Each wall is flat, endless, passes through zero and stands at right angles to its row. A trip goes straight from one point to another. Which walls does it cross, in order?

Walls:
(1): [  6 -10]
(2): [ 30 -55]
(3): [14 24]
(4): [-29  21]
(5): [17 28]
(6): [-24  29]
(7): [ 9 42]
(8): [14 44]
(9): [ -7 -15]
Trips:
[-18  15] to [ 3 11] -> none
[ -4 -23] to [ 19 -48] -> none
[-43  29] to [ 9 18] -> none

Walls:
(1): [-18  27 -12  30  22  47 -11  17  17]
(2): [  4  59  16  12 -31  30  24 -51 -35]
(3): [ -3   2  14  65  41  -8   4  21 -34]
(4): [ 10 -20 -18  29  50  -7 -51 -37   0]
(5): [-47   9  13  24  29  53 -43  -8  37]
(6): [ 17 -21 -53   3  41  -3  14  23 -30]
(7): [ 26  17 -23  71 -14  37  41  11 -33]
(8): [ -6 -26   0   5   1   9 -11  -3   2]
(9): [ 15  -1  15  -6 -27 -26  -2   1 -16]
Trips:
[-58 -17  18 -14  29  -8 -43 -57  12] to [  9  -3   8   2  14  33 -10  47   1] -> 1, 3, 6, 7, 4
[-39 -36 -38  29  -8 -31 -41  29   2] to [ 13   2 -13  26   2  30  -5  -9 -16] -> 7, 2
[ 26 -19 -17 -38   9   0  -7   8  19] to [-17  22 -52 -27  25   2  22 -34 -27] -> 8, 2, 7, 1

Walls:
(1): [  0 -14   6  22 -25   5 -15   8 -10  29  38   7 -31  25 -33 -34   3  16
  -7   3]
(2): [-10  30 -21   5  -1 -12 -38 -36 -22 -21  -9 -46  -2 -24   3   6 -20 -10
 -26  23]
(3): [ 22  22  54  15 -40  24 -20  12 -17 -32  12 -19 -13   3   3 -10  -4  34
   9  -3]
(4): [  0 -38 -72  20  -1  -7  -1 -13   8 -10  15  47   1 -30 -23 -10   0 -15
  -4  41]
(5): [  9  -2  14 -31 -44  32  24  16 -43 -16   9 -42 -14  14 -61 -15  -3  16
 -93  40]
(6): [-17   8 -23 -41  52  -4 -10  44  35  -9  13 -29  41  26  45  24  23  12
  32 -25]
(7): [-59  33 -38  13 -25  16 -19   2   6 -56 -19  10  34  32  -3  47  10 -16
 -12  41]
(8): [-28  37 -19  -5 -37 -28 -10   4 -95   8 -22   7   3  52 -15 -28   2  24
  31  31]
Trips:
[ -3  15 -15 -12  13  25   5 -22   0  32  36  43  17  10 -15  10  15  -6
  31 -42] to [ 10  -1  15 -10 -25  25   5  38 -26  22  76   6 -27 -43 -12  14 -28 -14
  18  30] -> 6, 3, 5
[-60  37 -16  -8  -7  18 -13  -9 -10  17  45 -31  -8  11  -2 -28  48  12
 -34  -5] to [-13 -15  40   6  10  -7  -5  38  -2  26  13 -13   9 -14 -13  23 -11  -3
   4  10] -> 7, 2, 8
[  5  10 -23  21  -7  49  -5   2 -27   2   6 -16  55   0 -34  -5 -13  -1
  25  43] to [ 37 -13  12 -34 -29 -18  11 -36  -6   0 -47  -9 -31 -20 -15 -38  -3  -6
 -38  51] -> 7
[ 10 -10  41  -8  10 -18 -32 -16 -22 -22  -8  -2  -7  23 -35  16 -33  26
 -14   4] to [ -9   4  13  -5 -12  -4   8  -2  -3  38 -37  56  44  23 -18   5  47  11
 -19  18] -> 7, 2, 3, 4

Walls:
(1): [-27 -70 -54  12  46 -17 -52 -14  -5  -5  -7  -2  64  31  -2  -1 -23  15
  36 -10  28 -25  26 -15 -14  19  42  12  48  36  14 -30   6  -8  13  50
  -8  -8  27  58  13 -11 -12 -25  23 -36  18  13]
(2): [ 27 -20  -8  -8   4  18 -19  -4  11  47   6  -2  38 -36 -12   7 -25  29
   7  11  -8  -7  14 -12  10  -7  57 -24  13  64  26 -34 -13 -31 -18  39
   1 -28 -10 -19  16  20  16 -17  25   4 -26   5]
(3): [ -8 -15 -31  27  14  17  21   2 -45  10 -20   9  25   0 -11 -12  -6  -1
  28  29 -33 -14  21  45  12  26   5 -43  -4 -46 -16 -22  12   0 -37 -12
  -5  26 -22  16   5 -31 -63 -15  36  20 -15 -28]
(4): [-12 -34  33  -9 -36  -2  27  -5  -3  41  51  -2 -36   4  14  -3  24  -1
  12 -67 -21   2  33 -36  30  36  10  -9   0  34 -21 -34  26  23 -26  20
  17 -38  43  -2 -15 -18   5  35  77  24  27 -23]
(5): [-22  20  29 -51 -21  40   3 -12  33  13 -14  20  24   7 -22  37 -12   8
 -17   1  17 -10 -31  37 -13  32  21  -9  28 -18  23 -38  32  -4 -76   9
  32   3 -17   9  35 -43 -11  39  44  10  -3  36]
(6): [-28  30 -23 -19   1 -16 -62  -6  60 -22 -24  -5  19 -14  35 -11   2  72
  37  59  40   2 -24 -13   1  36 -10  14   8  -7  31  -9  -9   0   8 -42
  -7   5  57   8  11   5  -9  -7   0  15 -32  36]
(7): [-19  37  13  19  21 -11  11 -40  36  16 -24   9   9   2   9  22   2 -16
  -6  48 -16  -3  -2  38 -17   2 -39  25  24 -27  31 -15  13  10   4 -18
  -6 -42  10  10 -35  13 -42   6   1 -20 -10  -8]
(8): [-22 -26   2 -28  24 -20  -7 -18  30 -19 -52  -4  20  46 -42  46 -35   5
  78  33  23 -34   4  -1 -19 -16  20 -56 -35   7 -44  24  25  39  20  56
  -4   0 -68  36  -2   2 -42  10  -3  44  35 -24]
(9): [-15  -4  -8  15  25  11 -24 -37 -14   2 -19   2  35  32 -25 -16 -34   4
  23   1  87  32  33  39  -2  -1   3  -7  -4  32  21 -18   1 -57  10 -19
  11 -17 -19 -37 -24  35   2  15  -8  43  11 -17]
(10): [-12 -10 -23 -34  -4  -5   6  -9  23  13 -18  28  23 -29 -29 -15   3  14
  -8 -27  -9 -72  14 -36 -21  -6 -28 -25 -19  -1 -18   2  39 -39  17  38
  -3  -3   5 -16  -6  -7  37  31  66 -37  21  11]
(11): [ 10  -1  16  -5  -3  -9  31  -1  35 -42 -14   3 -14 -16  -7 -13   6   0
  23 -58  -6  11 -18 -10  12  -5  -9 -51   1 -23  36  16  34  18  22  17
 -46  42   5  -1  13  -5  59  -3  -2  53 -17  21]
Trips:
[  3  14  -5  35 -10 -13  10  54  35   5 -30  17   3   8  33  36   2 -51
 -32  17  10  -2  70 -72 -49  31  14 -22  48 -16   4  23 -27  15  55 -41
  39  -4 -36  -3   6  34  32   5 -41   1 -24 -37] to [-16  -8 -13 -50 -12  15 -20  16   8 -31 -15 -33 -14 -16 -20  22 -10 -42
 -16  44  28  11  -6 -39  24 -32  20  11 -64   4  19 -12  -6   2   6  38
  -6  37  43 -32 -11 -36  22  14  -8  -2  36 -39] -> 8, 7, 11, 10, 6
[-47 -24  29 -19  55  78  17  -6 -28 -54 -21  13  -2  -8  20 -37  63 -17
  17  -7   7 -53  14  13   5 -24 -20  20 -38 -53  24  -7 -47 -24 -17 -11
 -12 -18  13  -2  34  27  16 -19 -13   7   0 -23] to [ 49  28  -4  30 -31 -28  10   7   8   6  -7 -19  21 -44   6  -9   7 -38
 -29  17 -17 -42  11  10  31 -45   8 -28  66 -39   0  32  -7   8  30   5
  -1  35 -27  22  24 -23  37 -23 -32 -39  15  20] -> 9, 7, 3
[  8  -1   5  17 -24 -24  31  53 -16  -1  -1 -79 -38 -40 -24 -39 -18  34
  18   1  27  21 -22  -6  21  57   8  15 -22   5  40 -35  31 -46   1 -21
 -24 -13  33  11  25   7 -82 -30  16  26  32 -63] to [-62  10 -46  60   4  34 -32   0   5  -4 -41  20  -8   3 -25  19  -5  81
  22   3  24  34 -19  47  -1   3  33   7   2  17  -6 -47   9  -3  48 -11
  19  -8  16   5   9 -76  -7  15   7 -48   9 -22] -> 1, 7, 5, 8, 4
